Each row is a point. The ring and each string are closed loops that go straight from each point to the next, and from the last back to the first. Before rounding, they use only three directions, however many columns there are. Count how often each string passes through the ring. Passing back the other way cancels.
In the rows, 128 means zero.

Ring (10 x 3)
[[168  78 134]
 [168 102 128]
 [148 135 108]
 [128 143  96]
 [107 139  89]
 [ 87 121  90]
 [ 85  84 102]
 [102  59 113]
 [131  47 124]
 [149  51 130]]
String (15 x 3)
[[146  78 115]
 [161  66 100]
 [185  49 108]
 [192  54 148]
 [193  66 141]
 [186  86 165]
 [157 100 152]
 [143 100 131]
 [151  87  97]
 [170  83  98]
 [175  79 103]
 [195  69 127]
 [185  65 155]
 [157  74 157]
 [139  83 149]]
Times through: 2
String (9 x 3)
[[168  21 120]
 [177  38 105]
 [185  45 145]
 [176  63 154]
 [153  76 164]
 [136  82 138]
 [132  73 149]
 [131  52 162]
 [152  17 143]]
Times through: 0

Ring (9 x 9)
[[175 168 132 158 133 122 103 156 128]
 [137 187 147 162 129 119 110 172 126]
 [ 82 179 155 156 120 112 117 182 116]
 [ 49 148 147 142 113 103 119 177 104]
 [ 50  95 117 123 109  92 117 155  93]
 [ 86  63  94 114 111  91 110 134  92]
 [125  54  85 112 117  96 103 121  96]
 [175  70  90 121 126 107  97 117 106]
 [196 125 112 143 134 119  97 134 121]]
String (30 x 9)
[[160  43 121 105 127 118  92 110  95]
 [130 105 115 131 122 107 105 141 107]
 [154 110  75 139 121  95 107 137 115]
 [175  72  62 125 123  95 101 117 109]
 [184  21  77 102 125 105  91  95  96]
 [182  33  77 107 125 105  93 100  99]
 [189  65  57 123 124  96  98 111 110]
 [193  58  68 119 126 102  95 107 108]
 [200  28  97 103 131 117  86  94  98]
 [162  74 117 119 128 116  96 122 103]
 [149  98 115 129 126 111 101 134 108]
 [146  87 135 122 128 120  97 131 103]
 [149 121 103 140 124 105 106 143 115]
 [194 125  84 146 130 106 101 134 124]
 [229 117  97 142 137 119  93 123 125]
 [249 123 103 145 142 126  89 121 129]
 [215 148  81 157 133 109 101 138 133]
 [160 134 104 146 127 108 105 146 119]
 [141 109 141 130 128 120 100 141 107]
 [183 113 142 134 135 129  94 133 114]
 [141 112 136 132 127 118 101 142 108]
 [160 129 108 143 127 109 104 144 118]
 [156 127 107 142 126 109 104 144 117]
 [154 103 134 129 129 120  98 135 108]
 [196  92 123 127 135 125  91 121 112]
 [148  97 130 127 127 118  99 134 106]
 [136 116 113 136 123 107 106 144 111]
 [141  86 134 121 126 119  98 131 102]
 [181  49 118 109 131 121  89 107  99]
 [208  33  84 107 131 113  87  94 102]]
Times through: 1
String (9 x 9)
[[100  86  69 127 111  82 114 140 102]
 [109 105  97 132 116  95 111 146 106]
 [107  75  58 124 111  79 113 134 101]
 [134  47  56 113 115  85 105 116  98]
 [150  96  76 132 121  95 106 132 111]
 [130 112 111 134 122 105 106 144 109]
 [147  53 115 110 125 113  96 116  96]
 [145   7  84  94 119 101  95  99  87]
 [114  43  50 111 110  79 109 119  94]]
Times through: 1

Ring (7 x 14)
[[189 105 126 130 134 125 113 129 115 126 138 132 113 131]
 [189 123 148 114 127 124 117 123 106 128 130 133 105 139]
 [145 142 166  98 122 125 119 111 110 125 118 133  96 143]
 [103 132 161 103 125 129 113 107 128 120 117 131  99 141]
 [ 92 111 145 117 130 133 107 111 142 117 123 129 107 137]
 [106  91 123 133 137 134 104 119 148 117 133 129 115 130]
 [158  88 108 143 141 129 108 130 132 122 141 131 119 124]]
String (12 x 14)
[[138 137 128 117 138 122 123 119 112 127 124 137 102 120]
 [132 163 143 102 134 118 130 113 100 129 115 139  92 121]
 [119 155 175  89 120 125 120 104 111 124 111 133  91 143]
 [ 77 158 141 103 137 123 125 106 120 124 110 137  93 119]
 [ 67 140 129 114 141 127 120 109 132 121 115 136  99 117]
 [ 78  92 142 123 130 138 100 111 157 113 127 126 112 141]
 [114  50 142 138 125 144  86 119 170 109 141 120 126 156]
 [152  71 141 133 126 137  96 123 147 116 140 124 121 150]
 [147 102 132 127 133 129 109 122 130 122 133 130 112 134]
 [208  65 141 137 124 134  97 131 133 120 148 124 124 154]
 [224  84 148 128 122 130 103 130 118 124 144 127 118 152]
 [177 105 154 117 123 129 108 121 120 123 133 129 110 148]]
Times through: 1
String (21 x 14)
[[141  51 145 137 123 142  87 122 162 111 144 120 126 158]
 [148  82 138 130 128 134 100 122 141 118 137 126 117 144]
 [133 111 118 130 140 127 114 123 128 123 131 133 111 122]
 [135 111  93 142 150 124 118 129 125 125 135 137 113 106]
 [137 120 109 132 145 124 119 125 121 126 131 136 109 113]
 [150 113 124 127 137 126 115 124 122 124 132 133 110 126]
 [153 135  95 134 151 118 128 129 106 131 131 141 106 100]
 [192 124 122 127 138 120 121 129 103 130 134 136 108 122]
 [249 100 177 111 110 128 106 126 103 127 139 126 111 167]
 [221 101 188 104 107 131 103 119 112 123 134 124 109 172]
 [173 108 166 110 118 130 107 117 121 122 130 128 107 154]
 [137 131 136 116 134 124 119 118 116 125 124 135 103 127]
 [119 162 135 106 138 119 130 113 104 129 115 140  93 115]
 [110 166 157  94 130 121 127 106 106 127 110 137  89 128]
 [118 136 191  88 112 131 111 102 123 119 113 128  95 159]
 [123 112 188  97 111 135 102 105 135 116 120 125 103 165]
 [122 114 154 112 125 131 108 113 132 119 124 129 106 143]
 [113 122 133 119 135 128 115 116 129 122 124 133 105 127]
 [ 80 129 117 123 144 127 118 115 133 121 121 136 104 113]
 [ 67 112 111 131 145 131 112 116 147 118 125 133 109 115]
 [ 96  61 130 139 131 142  91 119 169 110 138 123 123 144]]
Times through: 3

Ring (10 x 14)
[[137 120 181 141 154 130 123 123  70 111 150  98 151 152]
 [139 146 165 143 151 155 146 119  46 106 155  83 153 166]
 [130 160 126 132 149 169 167  85  52 115 182  84 145 171]
 [125 157  99 120 147 166 178  62  68 128 197  94 139 169]
 [118 140  67 102 142 148 187  32 103 150 213 116 131 159]
 [109 118  58  91 143 126 175  13 137 163 225 136 123 146]
 [ 97  97  80  92 152 108 140   7 161 161 235 144 119 130]
 [ 94  89 108 101 158 102 114  20 162 151 231 141 120 124]
 [108  92 155 120 161 105  99  67 131 131 197 125 132 129]
 [124 103 174 132 158 114 107 100 101 120 169 112 143 139]]
String (27 x 14)
[[160 141 167 144 141 146 167 148  32 112 119  87 162 172]
 [150 137 199 154 152 145 131 152  35  98 128  81 161 164]
 [153 114 174 137 144 120 145 140  64 121 124 106 157 156]
 [134 113 143 124 147 120 143  96  92 132 162 115 145 149]
 [112 111 161 129 162 125 105  77 106 119 194 109 137 139]
 [ 97  96 185 133 173 114  67  70 126 112 209 112 131 125]
 [101 107 154 124 166 122  96  58 123 122 213 114 130 133]
 [129 112 123 116 146 120 151  77 103 140 175 121 140 148]
 [134  87 147 117 145  94 133  97 117 143 155 133 143 137]
 [109  83 184 129 166  97  77  84 130 122 187 123 135 124]
 [100  99 190 136 173 117  68  78 118 109 204 108 134 128]
 [116 101 213 146 170 117  70 112  96 101 173 101 144 134]
 [151 107 204 146 150 115 120 154  63 110 119 101 159 151]
 [156 117 159 133 139 122 159 135  63 127 123 108 157 159]
 [144 122 135 125 141 128 164 106  76 133 149 110 149 158]
 [155 141 150 137 140 146 172 131  42 119 131  92 158 171]
 [123 191 167 157 164 205 139 103  13  80 191  48 150 181]
 [112 171 133 137 161 185 144  67  54 103 212  73 139 169]
 [113 146 120 124 156 158 146  57  84 122 210  96 135 158]
 [141 126 107 115 137 130 181  86  85 143 161 116 145 160]
 [119 134 113 118 150 144 154  60  93 132 199 107 136 155]
 [137 126 107 114 139 131 177  80  88 142 169 116 143 158]
 [143 151  91 116 135 155 202  80  63 139 168 103 146 173]
 [131 176  98 126 145 185 192  71  45 120 192  81 144 180]
 [109 176 125 136 161 191 148  59  53 103 220  71 137 170]
 [119 147 132 129 155 158 146  73  73 117 196  92 140 160]
 [149 130 128 125 138 134 177 109  67 133 144 107 152 164]]
Times through: 2
